Every row gives one point. The last column is the point's height on a tilted bowl or saddle (a function of degree 2), plus a little noise. Count its main directions that bend up, bend down and stay straight.
(in the rows, 128 means zero)

Points:
[[111 111 142 116]
 [ 88 142 121 114]
 [147 140  82 118]
 [125  92 112 117]
 [133 118 155 106]
 [145 127 161  98]
 [133 142 114 120]
 [106 155 165  96]
 [127 123 134 118]
 [108 140 185  86]
 [135 105 189  77]
 [104 115 103 124]
 [137 204 138  82]
 [ 96  86 159 104]
 [128 136 157 106]]
Directions: 0 up, 3 down, 0 straight

Points:
[[161 124 162 164 130]
 [ 93 109 139 125 152]
 [106 123  98 163 157]
 [135  93 160 141 140]
 [133  90  83  76 189]
 [103 115 132 166 149]
 [109 153 115 141 138]
 [ 85 170 123 152 131]
 [ 95 109 100 109 178]
 [ 88 111 121 168 164]
 [129 148  86 151 150]
 [160 122 172 139 120]
 [138 102 146 112 136]
 [ 99 112 130  86 164]
 [126 101 121 125 152]
 [133 112 145 107 135]
 [101 138 157 152 122]
 [173  86 162  73 133]
 [119 147  96 108 162]
 [162 127 102 191 158]
 [128 112 109 109 155]
 [143 117 106  99 156]]
Directions: 2 up, 0 down, 2 straight

Points (25 x 5):
[[115 118 144 164 106]
 [123 127 107 187  94]
 [ 82 148 167  92  72]
 [156 100 166 103 127]
 [119  98 113 165 100]
 [ 96 146 110  69  77]
 [117 135 160 102 111]
 [168 155 142 162  93]
 [109 127  76 129 143]
 [123 113 101 133 124]
 [127 167 122 130 115]
 [122 134 191 114 135]
 [125 162 116 114 121]
 [136 132 144  69  91]
 [128 135 128 127 121]
 [141  76 153 147 119]
 [136 171  81 108 164]
 [138 131 140 128 121]
 [143 131 137  92 111]
 [170 157 139 172  83]
 [153 106 171 157 128]
 [131 156 139 162  99]
 [139 134 148 146 116]
 [163 106 157 102 118]
 [104 169 129 101  92]]
Directions: 1 up, 3 down, 0 straight

Points (46 x 7):
[[190 179 112 103 139 109  67]
 [146 165 181 142 106 132  96]
 [157 150 123 101 130 126 110]
 [137  81 144 125 146 103 121]
 [135 105 118 108 106  92 122]
 [154 108 105 155  94 123 118]
 [152 104 104 144 118  89 115]
 [ 86  79 138  96 147 139 109]
 [ 99 130 166 131 119 126 115]
 [132 141 103 163 116 108 115]
 [160 138 123 122 113 146 117]
 [ 90  93 148 117 107 123 118]
 [116 106 148  70 106 136 112]
 [102 135 107 134 128 110 122]
 [148 180  77 122 135  94  80]
 [ 99 111 133 144  72 169 108]
 [159 124  79 114 122 135 110]
 [ 94 163 128  66 132 108  83]
 [142 149 150 114 137 116 114]
 [151 131 137 112 165  90 107]
 [113 125 103  74 150 120 105]
 [143 136 187 108 121 132 105]
 [188 117 146 188 176 161  68]
 [121 141 223 133 124 134  76]
 [180 106 119 117 159 143 103]
 [128 100 162 152  78 125 111]
 [ 93 135 147 147 106 110 113]
 [105 200  93 162 164 129  67]
 [149  82 153 134 106 152 121]
 [126 157 143 118 151  91 107]
 [133  97 151 189 130 150 108]
 [121 118 115 127 138 108 128]
 [102 131 139 182 152 157 104]
 [118 138 120  79 177 179  69]
 [132  97  97 133 133 108 126]
 [119  93 133 116 134  99 126]
 [ 96  91 150 136 154 127 118]
 [147 140 128  98 131 100 114]
 [ 70 105 132 167  92  97  92]
 [174 133 135  84 104 114 105]
 [110 115 101 122 142 126 126]
 [135 129 151 101  99 126 121]
 [125 161 109 141 163 142 103]
 [145 142 103 155  95 115 112]
 [160 100 116 162 142  93 110]
 [115  97 144 106 112 127 127]]
Directions: 0 up, 6 down, 0 straight

Points, 61 rows:
[[116 146 116 159 109 166 150 138 104]
 [124 102 189 165 141  91 130 121  84]
 [166 125 103  68 160 140 164  79  84]
 [131  83  85 113 154 100 114  94  91]
 [ 93 147 100 124 114 132 113 126 114]
 [123  83  82 131 120 138 133 164 110]
 [138 110 123 135  77 197 153 110  76]
 [103 132 109 184 117 139 121 153 105]
 [124 168  95  95 153 151 161  85  95]
 [121 136 123 115 125 140 119 135 126]
 [ 99 132  94 111 128 150 137 139 118]
 [ 82 144  95 155  88 101 161 129  90]
 [102 138 138  95 105 117 102 105 109]
 [ 95 117  96 129 139 111 157 114 108]
 [121 116  71  93 145 174 104 130  98]
 [142 130 112 116 156 168  83 168 121]
 [116 137 145 145 153 133 126 158 123]
 [156 161  88 112  99 115 107 154 108]
 [119 124 139 110 118 112 161 155 116]
 [139 100 148 106 102 114 151 162 114]
 [108 137 111 105 105 145 112 147 121]
 [102 137 157 169 130 104 110 163 105]
 [138 137 136 126 142  99 148 127 120]
 [137 119 106 162 128 159 186 159  94]
 [ 98 163 159 135 162 122 133 140 108]
 [109 193  98 129 144 140 116 181  99]
 [ 97 113 146 122 132 147  93 112 111]
 [115 103 148 116 168 124 123 126 114]
 [175 164 102 146 153 105 143 154 125]
 [102 125 136 118 165 168 135 167 117]
 [108 100 121  89  66  97  96 168 102]
 [121 113 117 159  91 119  44 145  84]
 [117 125 138 127 132  82  78 145 109]
 [ 85  76 141 109 119 111 139 124 102]
 [137 130  88 120 143 131 147 101 113]
 [ 95 116 143 118 141 131 123 154 124]
 [159  85 140 128 125 134 100 106 106]
 [155 127 117  92 128 170 175 129 103]
 [ 96 128 173 149 155 121 139 138 103]
 [132 133  59 151  96 168  94 172  84]
 [117 137 171 146 126 129  85 130 108]
 [ 92 143 154 123 151 117  86 123 107]
 [ 90  76 117 173 129 150 165 136  83]
 [131 173 176 141 114 161 101 109  92]
 [169 124 105 149 126 212 157 183  78]
 [139  78 118 150 163 123 123 157 120]
 [139 115  89 125  70 100 109 127  99]
 [177 135 143 161 130 121 156 127 116]
 [148 102 138 112 113 159 167 177 104]
 [108 169 136 153 113  99 124 133 102]
 [127 170 154 107 113  99 128 159 109]
 [127 142 152 149 127  80 103 107  99]
 [139 127 132 170 112 165 114  80  85]
 [103 105 129 140 146 145  93 144 121]
 [178 169 104 147 115 129 157 131 110]
 [144 113 128 105 121  84 147 134 115]
 [111  86  84 168 136  73  95 103  83]
 [102 143  97 108 111 124 128  99 109]
 [153 139 104 162 135  73 105 150 118]
 [103 159  71  98  88 115  88 109  80]
 [200 161 135 128 111 111 111 133 114]]
Directions: 0 up, 7 down, 1 straight

Points:
[[152 158 135 133  79 110 135 169 123]
 [117 126  97  84 167 134 133 142 144]
 [153 209 109 116 148 125 210 101 192]
 [139 113 132 128 152 127 101 149 136]
 [109 163  99 127 127  96 159 142 157]
 [111 140 121 179 121 113 126 114 161]
 [125 108 137 141 129 148 164 116 145]
 [139  97 113 147 128 156  88  82 111]
 [126  91 134 109 112 117 148  80 120]
 [134 137 147 180 128 106 119 167 154]
 [125 116 108  84 112 128  88  89  97]
 [137 129 114 144 130 138 125 125 133]
 [143 119  99 163 117  99 125 136 151]
 [140 133 103 156 162 164  92  74 153]
 [133 143 126  65 107  83 115 130 142]
 [121 100 107 115 161 118  71 138 124]
 [ 84 144 122  46 125  94  98 115 186]
 [120 180 110 117 110 136 131  75 169]
 [ 72 116 160 112 103 124 135 102 144]
 [116 158  88 185 169  92 143 170 129]
 [126 131 119 190 167 170 153  86 182]
 [109  91 116 148 129 125 130 108 135]
 [110 166 137 170 119  90  90 142 164]
 [135 117 125 137 186 161 132 123 139]
 [105 111 118 178 157  85 112 120 169]
 [121 145 122 151 128 106 139 121 147]
 [128 132 106 124 156 152 145 111 142]
 [118 143 147 145 184 121 121 136 147]
 [138 106  83 162 115 117 109  92 136]
 [179 157 165 105 127 170  89 144 154]
 [101 126 123  66 126 126 152 127 153]
 [131 119  96 109  93  78 152 149 159]
 [105 157 149 105  96 111 140 161 126]
 [ 99 126 119  90 140 111 117 114 148]
 [150 159 130 125 125 124 175 110 154]
 [121 149 126 118 120 145  97 137 131]
 [128 101  72 160 111  86  90 171 176]
 [160 112 102 152 152 139  88 133 132]
 [206 161 130 103 141  97 146  97 167]
 [136 162 133 117 115 173 126 121 134]
 [100 154 105  90 135 134 132 119 153]
 [156 129  67 130 169 123 141 173 148]
 [ 76  91 136 188 112 132 167 158 174]
 [106 125 110  85 180 131 149 131 157]
 [117 118 114 121 143 126 142 100 142]
 [126 187 107 119 183 149 128 122 146]
 [104 138  99 115 122 112 113 113 145]
 [112 106 139 166 111 163 129 112 139]
 [145 124  87 147  82 122 132 127 141]
 [106  94 142 107 169 154  97 145 131]
 [130 128 123 117 139 101 136 150 147]
 [139 106 101 145 139 160 148 132 137]
 [111 140  97  72 135 117  94 136 155]
 [122  85 113 152  94 197 122 120 123]
 [103 152 164 120  91 144 144 109 118]
 [136 168 125 178 120 167 148 156 132]
 [137 141 184 158 126 140 133 124 141]
 [ 94 157 161 109 112  99 115  98 154]
 [114 154 119 169 113 133 212  98 199]
 [138 109 155 143 120  83  62 140 150]
 [130 130 150  95 101 135  99 109  99]
 [ 72  93 143 164 116 110 127 139 168]
 [117 140 143 127 163 188 125 114 147]
 [125 145 151 163 125 160  67 115 153]]
Directions: 5 up, 2 down, 1 straight

Points:
[[113 125 149 161 154 141 124  63 147]
 [121 142  93 122 139 132  97 145 114]
 [143 160 114 138 124 130 129 130 112]
 [153 140 158  98  94  79 123 135  73]
 [ 72  95 156 120 116 129 141 142 123]
 [151 131 105 162 130  96 143 127 135]
 [174 131 105 126 152 170 102  81 127]
 [140  87 169  86  94  63 199 146  78]
 [130 149 147 126 118 122 136 127  99]
 [111 103 131  96 135  93 119  73 135]
 [141 142 130 127 129  51 129 131  86]
 [ 69 146 135 156 168 115 187  80 152]
 [ 85 132 143 120 113 191 127 132 106]
 [131 131 147  79 132 140 184  87 103]
 [207 142 169 143 104 154 106 104  99]
 [127 166 167 102 156  86  87 150  71]
 [ 83 143 135 130 159 103 155 131 118]
 [119 145 144 141 158  91 140 105 112]
 [168 121 114 100 148 114 131 141 108]
 [133 114 122  88 107  81 127  97 103]
 [114 126 150 131 127 149 143 128 113]
 [136  91 126 128 142 159 143 137 122]
 [104  73 114 142 123 149 151 153 130]
 [131 122 116 104 129 103 149 116 111]
 [136 120 107 126  97 124 159  74 130]
 [143  84 118 134 102 148 119  93 143]
 [116 159 110 133  84 105 100 143 125]
 [150 119 114 115 138 148 125  98 127]
 [127  91 127 131 102 157 115 112 132]
 [139 135 119 107 169 127 135 127 118]
 [197  74 124 114 147 134 140 121 133]
 [143  92 151 122 118 132 114 147 111]
 [113 129 155  93 231  91 134 156 139]
 [153 108 128 123 127 115 134 108 125]
 [139 117  93 148 124 168 123  79 143]
 [125 129 156 146 115 175  96 119 109]
 [127 110 121 119 161 114 102 106 137]
 [142 109 137 114 115 131 151 109 119]
 [ 96 131 122 127 111 128 155 127 121]
 [192 158 140 131 145  87 130 126  87]
 [ 96 211 156 124 164 122 106 122  71]
 [138 152 104 155 119 163  92 122 119]
 [102 139 156 120 140 167 100  77 128]
 [ 99 154 162 104 142 101 120 202  74]
 [116 146 117 123 139 138 112 115 116]
 [ 93 140 110 127 125  67 162 154 108]
 [186 153 174 103  85 144 166 103  73]
 [155 127 125 142 124  68 125 129 109]
 [ 97 146 168  86 105 123 131 120  84]
 [113 144 158 130 136 151  99 131 101]
 [119  90 127  56 112 104 129 137 112]
 [100  71  99 130 127 119 210 114 175]
 [119 125 124 153  89 178 135 108 130]
 [127 181 129 118 103 131 130 168  94]
 [125 123 148  97 134 140  90 136 108]
 [141 153 115  98 125 131 125  88 102]
 [129 159 188 162 175  99  95 193  80]
 [135  80 122 119 174 123 102 138 137]
 [109 144 130  93 149 112 172 140 100]
 [131 160 164 125 121 107 147 159  83]]
Directions: 2 up, 1 down, 5 straight
